Rows are points. A path goes straight from each point to the next, and from the last back to the first. The post is the endless flat space through its rows: a point in 2 columns, a line in 3, a plane in 4, and so on, so that a path can go around it. How many times does the path go around the post? Going back the other way cancels.

Post (2 x 3):
[+0.26 -0.18 +0.43]
[-0.33 -0.19 -0.19]
Path (15 x 3):
[-0.76 -0.39 +0.15]
[-0.24 -0.66 +0.27]
[+0.30 -0.28 +0.28]
[+0.37 +0.06 -0.06]
[+0.06 +0.34 +0.16]
[-0.06 +0.04 +0.04]
[-0.04 -0.10 -0.38]
[+0.47 -0.23 +0.04]
[+0.34 +0.11 +0.19]
[+0.00 +0.42 +0.59]
[-0.41 -0.05 +0.08]
[-0.80 -0.47 -0.12]
[-0.33 +0.12 +0.32]
[+0.44 +0.41 +0.61]
[-0.03 +0.03 +0.40]
Times around: 1

Post (7 x 8):
[-0.29 -0.13 -0.76 -0.38 +0.69 +0.78 -0.59 -0.02]
[-0.05 +0.06 -0.30 -0.42 -0.14 +0.10 -0.03 -0.19]
[+0.11 -0.42 -0.02 +0.50 -0.39 -0.46 -0.55 -0.76]
[-0.20 -0.40 +0.50 +0.21 +0.32 -0.68 -0.22 +0.09]
[-0.08 -0.26 -0.72 +0.21 +0.21 +0.08 -0.08 -0.48]
[-0.10 -0.15 -0.80 -0.12 -0.44 +0.44 -0.15 +0.06]
[-0.37 +0.00 +0.34 -0.22 +0.18 +0.48 +0.28 +0.31]
Path (18 x 8):
[-0.21 -0.55 -0.11 -0.05 +0.22 -0.04 -0.16 -0.05]
[-0.24 -0.33 -0.09 +0.11 -0.29 -0.06 +0.09 -0.17]
[-0.24 +0.24 -0.41 -0.27 +0.00 +0.09 -0.35 -0.58]
[-0.34 +0.34 -0.06 +0.40 +0.37 +0.42 +0.00 +0.27]
[+0.34 -0.20 -0.01 +0.69 -0.05 +0.28 +0.28 -0.02]
[+0.29 -0.81 -0.25 +0.20 -0.07 -0.05 -0.30 -0.28]
[-0.59 -0.66 -0.35 -0.06 -0.04 +0.42 -0.43 -0.25]
[-0.56 +0.08 -0.23 -0.62 +0.12 -0.13 +0.14 +0.17]
[-0.36 +0.26 -0.11 -0.07 -0.08 +0.47 -0.08 +0.23]
[-0.49 -0.29 -0.08 +0.23 -0.27 -0.09 -0.44 -0.11]
[-0.59 -0.53 +0.45 -0.16 +0.55 -0.25 -0.14 -0.42]
[-0.05 -0.56 -0.13 +0.11 +0.34 +0.20 -0.11 -0.71]
[+0.08 -0.20 -0.27 -0.28 +0.17 +0.34 -0.15 -0.03]
[-0.39 -0.62 -0.07 +0.15 -0.23 +0.26 -0.33 -0.12]
[-0.75 -0.26 -0.50 +0.18 -0.12 +0.36 +0.24 -0.14]
[-0.39 +0.08 +0.12 -0.11 +0.15 -0.14 -0.35 +0.07]
[+0.01 +0.13 +0.20 -0.29 +0.24 +0.18 -0.48 +0.15]
[+0.10 -0.19 -0.37 -0.06 +0.03 +0.45 -0.48 -0.48]
Times around: 2

Post (10 x 11):
[+0.14 +0.24 +0.26 +0.07 +0.31 -0.14 +0.07 -0.16 -0.48 +0.04 +0.22]
[+0.24 -0.15 +0.33 +0.22 -0.37 +0.53 -0.01 -0.11 -0.32 -0.07 +0.00]
[-0.16 +0.10 -0.63 +0.02 +0.45 +0.09 -0.09 +0.27 +0.01 -0.57 -0.14]
[-0.07 -0.22 +0.01 -0.24 +0.77 +0.15 -0.10 +0.29 +0.44 -0.42 -0.32]
[+0.28 +0.00 +0.10 +0.54 -0.03 -0.49 -0.13 +0.22 -0.31 -0.24 -0.19]
[+0.05 -0.02 +0.28 +0.51 -0.28 +0.59 +0.10 -0.87 +0.16 +0.01 -0.32]
[+0.22 -0.16 -0.03 +0.85 -0.18 +0.47 -0.17 -0.15 -0.08 +0.52 -0.09]
[+0.45 -0.18 +0.10 +0.37 -0.57 +0.34 +0.37 -0.48 -0.18 +0.52 -0.40]
[-0.36 -0.11 -0.20 +0.00 +0.82 +0.09 +0.58 +0.51 +0.48 -0.81 +0.08]
[+0.08 +0.03 +0.02 +0.18 -0.40 -0.78 -0.56 +0.27 -0.08 +0.11 +0.38]
Path (18 x 11):
[+0.42 +0.02 +0.06 +0.11 +0.15 +0.09 +0.25 +0.59 +0.25 -0.04 +0.48]
[+0.37 -0.60 -0.12 +0.50 +0.18 +0.25 -0.22 +0.15 +0.02 +0.01 +0.13]
[+0.00 -0.23 +0.28 +0.43 -0.06 +0.76 -0.28 -0.46 -0.30 +0.41 -0.01]
[-0.33 +0.24 -0.57 +0.68 -0.15 +0.85 -0.07 -0.38 +0.03 -0.15 -0.29]
[+0.18 +0.48 +0.56 -0.09 -0.42 -0.10 +0.06 -0.20 -0.23 -0.07 -0.06]
[+0.03 +0.11 +0.39 +0.43 +0.07 +0.02 +0.60 -0.23 -0.70 +0.36 -0.16]
[+0.05 -0.10 -0.05 +0.01 +0.22 +0.18 +0.47 -0.12 -0.25 +0.16 -0.09]
[+0.11 -0.73 +0.52 +0.29 +0.85 +0.49 +0.26 -0.25 +0.08 +0.15 -0.11]
[-0.06 -0.25 +0.48 -0.12 -0.07 -0.01 +0.06 +0.49 -0.53 -0.35 +0.06]
[-0.10 +0.24 +0.03 +0.38 +0.22 +0.16 -0.24 +0.09 +0.04 +0.13 -0.24]
[-0.01 +0.10 -0.52 +0.33 +0.20 +0.77 -0.59 +0.72 -0.03 -0.18 +0.30]
[-0.18 +0.34 +0.35 +0.46 -0.23 +0.40 +0.85 -0.02 -0.34 +0.12 +0.12]
[+0.43 +0.50 +0.03 +0.10 +0.18 +0.15 -0.18 -0.17 -0.11 +0.50 -0.33]
[+0.20 +0.26 +0.11 +0.70 +0.08 +0.40 -0.29 -0.22 +0.06 -0.28 +0.31]
[+0.20 -0.32 +0.40 +0.12 +0.01 +0.03 -0.15 +0.16 -0.03 -0.20 +0.22]
[-0.35 -0.23 +0.01 -0.33 +0.12 -0.07 -0.25 +0.12 +0.38 -0.33 +0.28]
[-0.45 +0.04 +0.87 +0.50 +0.46 +0.33 +0.34 +0.07 +0.07 -0.54 -0.14]
[+0.32 +0.49 +0.23 +0.04 -0.28 -0.47 -0.29 -0.02 -0.01 -0.02 -0.17]
Times around: 2

Post (17 x 18):
[-0.05 +0.42 +0.66 +0.08 -0.12 +0.26 +0.39 +0.19 +1.16 -0.22 -0.03 +0.09 +0.12 -0.54 +0.39 +0.49 +0.16 -0.03]
[-0.02 +0.02 +0.03 +0.46 -0.24 +0.55 +0.50 +0.55 +0.36 -0.18 +0.28 +0.31 +0.45 -0.33 +0.24 +0.17 -0.04 -0.06]
[+0.10 +0.08 +0.55 +0.56 +0.28 +0.61 +0.05 -0.17 -0.07 -0.47 +0.58 +0.59 -0.31 +0.22 -0.17 -0.24 +0.50 +0.05]
[-0.14 -0.02 +0.04 -0.29 +0.25 -0.04 +0.01 -0.08 -0.41 +0.29 -0.63 -0.28 +0.04 +0.44 -0.37 -0.10 -0.02 +0.57]
[+0.02 -0.06 -0.24 -0.37 +0.88 +0.00 +0.27 -0.01 -0.61 +0.01 -0.77 -0.06 -0.22 -0.04 -0.25 +0.07 +0.08 -0.56]
[-0.12 +0.27 -0.59 -0.50 +0.59 +0.06 -0.18 -0.32 -0.05 -0.33 -0.29 -0.25 -0.13 +0.69 -0.26 -0.21 -0.70 -0.57]
[+0.28 +0.31 -0.39 -0.38 +0.49 +0.02 -0.55 -0.23 -0.20 +0.42 +0.02 -0.39 -0.10 +0.29 -0.42 +0.35 -0.11 -0.40]
[-0.51 -0.03 +0.18 +0.85 -0.17 +0.00 +0.19 +0.07 +0.54 -0.32 +0.15 +0.19 -0.03 -0.80 +0.24 +0.23 -0.01 +0.05]
[-0.21 +0.34 -0.32 -0.64 +0.68 -0.41 +0.15 -0.16 -0.45 -0.05 -0.42 +0.21 +0.33 +0.08 +0.05 +0.55 -0.04 +0.27]
[-0.11 -0.16 -0.29 +0.29 -0.06 +0.38 +0.39 -0.22 +0.60 -0.17 +0.24 +0.64 -0.19 +0.13 -0.11 -0.45 +0.78 -0.06]
[+0.16 +0.13 +0.34 +0.21 -0.67 +0.29 +0.39 -0.11 +0.24 -0.48 +0.23 +0.21 -0.39 -0.62 +0.63 +0.45 +0.10 +0.10]
[+0.30 -0.03 +0.04 +0.08 +0.20 -0.06 +0.23 +0.01 -0.04 -0.47 +0.89 -0.03 -0.32 +0.07 -0.17 -0.87 +0.53 +0.12]
[+0.16 +0.30 -0.02 +0.08 +0.06 +0.03 +0.28 -0.76 -0.08 -0.06 +0.28 +0.05 +0.27 +0.03 -0.55 -0.36 +0.04 -0.63]
[-0.24 -0.35 +0.32 -0.09 +0.35 +0.29 +0.82 -0.24 +0.27 +0.52 +0.14 +0.23 -0.26 -0.64 +0.63 +0.24 -0.09 +0.85]
[-0.20 -0.21 -0.02 -0.13 +0.48 -0.44 +0.06 -0.11 -0.16 +0.17 -0.47 -0.19 +0.34 +0.28 +0.70 +0.30 +0.02 -0.17]
[+0.01 +0.05 -0.35 -0.80 +0.44 +0.16 -0.73 -0.39 -0.41 -0.02 -0.64 -0.22 +0.42 -0.19 -0.14 -0.05 -0.29 -0.36]
[+0.06 +0.12 +0.07 -0.29 +0.22 -0.36 -0.03 +0.14 -0.08 +0.35 -0.44 +0.59 +0.00 -0.11 +0.45 -0.03 -0.35 +0.16]
Path (26 x 18):
[-0.06 +0.28 +0.61 -0.20 +0.12 +0.29 +0.60 -0.58 -0.08 +0.50 +0.05 -0.67 +0.20 +0.09 -0.22 -0.15 -0.04 +0.10]
[-0.29 +0.23 +0.17 -0.13 +0.23 +0.43 -0.03 -0.09 -0.19 -0.09 +0.55 -0.12 +0.00 +0.50 -0.04 +0.32 +0.02 -0.33]
[-0.05 -0.12 +0.36 -0.22 +0.16 -0.17 -0.36 -0.28 -0.14 +0.24 -0.07 -0.03 +0.59 -0.40 -0.62 +0.11 -0.11 -0.24]
[+0.30 -0.08 +0.54 +0.07 +0.22 -0.21 -0.02 -0.28 +0.22 -0.01 -0.23 -0.17 -0.02 +0.37 -0.14 +0.21 +0.50 +0.09]
[+0.20 +0.10 -0.16 +0.06 +0.67 -0.53 -0.18 -0.59 -0.52 -0.28 +0.16 -0.22 -0.60 -0.31 -0.67 -0.23 +0.56 -0.28]
[+0.01 +0.29 +0.12 +0.43 +0.07 +0.35 -0.61 -0.15 -0.22 +0.04 -0.20 -0.32 -0.14 -0.16 +0.44 +0.49 -0.13 -0.01]
[-0.43 +0.04 -0.17 +0.04 +0.11 +0.82 -0.30 -0.47 -0.30 -0.06 -0.68 +0.58 -0.01 -0.31 -0.04 +0.18 -0.16 -0.17]
[-0.14 +0.10 +0.13 -0.40 +0.10 -0.37 +0.35 +0.06 -0.41 -0.52 -0.20 +0.25 -0.47 -0.14 +0.27 -0.49 +0.61 -0.25]
[+0.28 +0.05 +0.33 -0.28 +0.18 -0.05 -0.53 +0.29 -0.56 -0.65 +0.65 +0.17 +0.09 -0.17 -0.28 +0.18 +0.25 -0.12]
[-0.13 -0.28 +0.01 +0.39 -0.09 -0.02 +0.07 +0.01 +0.61 +0.07 +0.19 +0.13 +0.04 -0.06 +0.07 -0.20 -0.11 +0.16]
[-0.11 -0.04 -0.08 +0.22 +0.53 +0.54 +0.37 +0.30 +0.52 -0.27 -0.17 +0.66 +0.10 -0.06 +0.29 +0.22 +0.22 -0.14]
[-0.01 +0.26 +0.32 +0.19 +0.07 +0.18 -0.41 -0.45 -0.25 -0.54 -0.65 -0.02 -0.02 -0.37 -0.02 -0.27 +0.06 -0.21]
[-0.31 +0.26 -0.02 +0.16 +0.06 +0.07 +0.43 -0.32 +0.37 +0.35 -0.46 +0.41 +0.03 -0.32 +0.01 -0.35 +0.17 -0.56]
[-0.06 -0.33 -0.14 -0.50 +0.18 +0.24 +0.31 -0.36 -0.58 +0.54 +0.28 -0.10 -0.64 -0.58 -0.24 +0.04 +0.70 +0.21]
[-0.12 -0.06 +0.04 -0.20 +0.24 -0.23 +0.21 +0.03 -0.56 -0.22 +0.45 +0.27 +0.31 +0.19 -0.12 +0.31 +0.29 -0.07]
[+0.06 -0.23 -0.08 -0.25 -0.20 +0.04 -0.08 -0.05 +0.17 -0.49 -0.26 +0.33 +0.24 -0.40 +0.02 -0.14 +0.11 -0.10]
[+0.05 -0.01 +0.08 +0.41 -0.14 +0.25 +0.47 -0.06 +0.19 -0.38 -0.06 -0.08 +0.32 -0.69 -0.08 +0.21 -0.32 -0.29]
[+0.44 +0.02 +0.21 -0.56 +0.19 -0.20 +0.27 +0.03 +0.33 -0.30 +0.15 +0.48 -0.19 +0.58 +0.18 -0.72 -0.27 -0.33]
[-0.38 +0.17 -0.20 -0.69 +0.24 -0.12 +0.36 -0.82 +0.36 +0.25 +0.18 +0.36 -0.27 +0.07 -0.08 +0.02 +0.11 -0.02]
[-0.47 +0.16 -0.11 -0.21 +0.04 +0.38 -0.78 -0.16 -0.15 -0.08 -0.65 +0.06 +0.10 +0.64 +0.01 +0.35 +0.17 +0.27]
[-0.10 +0.77 +0.01 -0.22 +0.37 +0.66 -0.09 -0.22 -0.21 +0.36 -0.30 +0.22 +0.17 -0.10 -0.05 +0.38 -0.16 -0.04]
[-0.13 +0.25 -0.06 +0.42 +0.03 -0.09 -0.51 -0.31 +0.11 -0.43 +0.02 -0.34 +0.03 -0.12 -0.07 +0.34 +0.33 -0.14]
[+0.02 -0.09 -0.23 -0.32 +0.23 +0.40 +0.82 -0.20 +0.48 -0.63 +0.00 +0.34 -0.44 +0.11 +0.21 -0.30 -0.24 +0.67]
[-0.07 -0.58 +0.48 +0.06 +0.11 +0.62 +0.35 -0.60 +0.48 +0.22 -0.24 +0.14 -0.21 +0.14 -0.25 +0.12 -0.11 -0.12]
[-0.22 -0.16 +0.00 -0.19 +0.38 -0.15 +0.79 +0.06 -0.22 -0.24 -0.20 -0.04 +0.03 +0.44 +0.28 +0.11 -0.02 -0.34]
[-0.15 +0.31 -0.11 -0.58 +0.34 -0.27 +0.48 -0.20 +0.06 -0.45 -0.38 +0.25 +0.13 +0.00 +0.02 -0.15 +0.75 -0.20]
Times around: 1
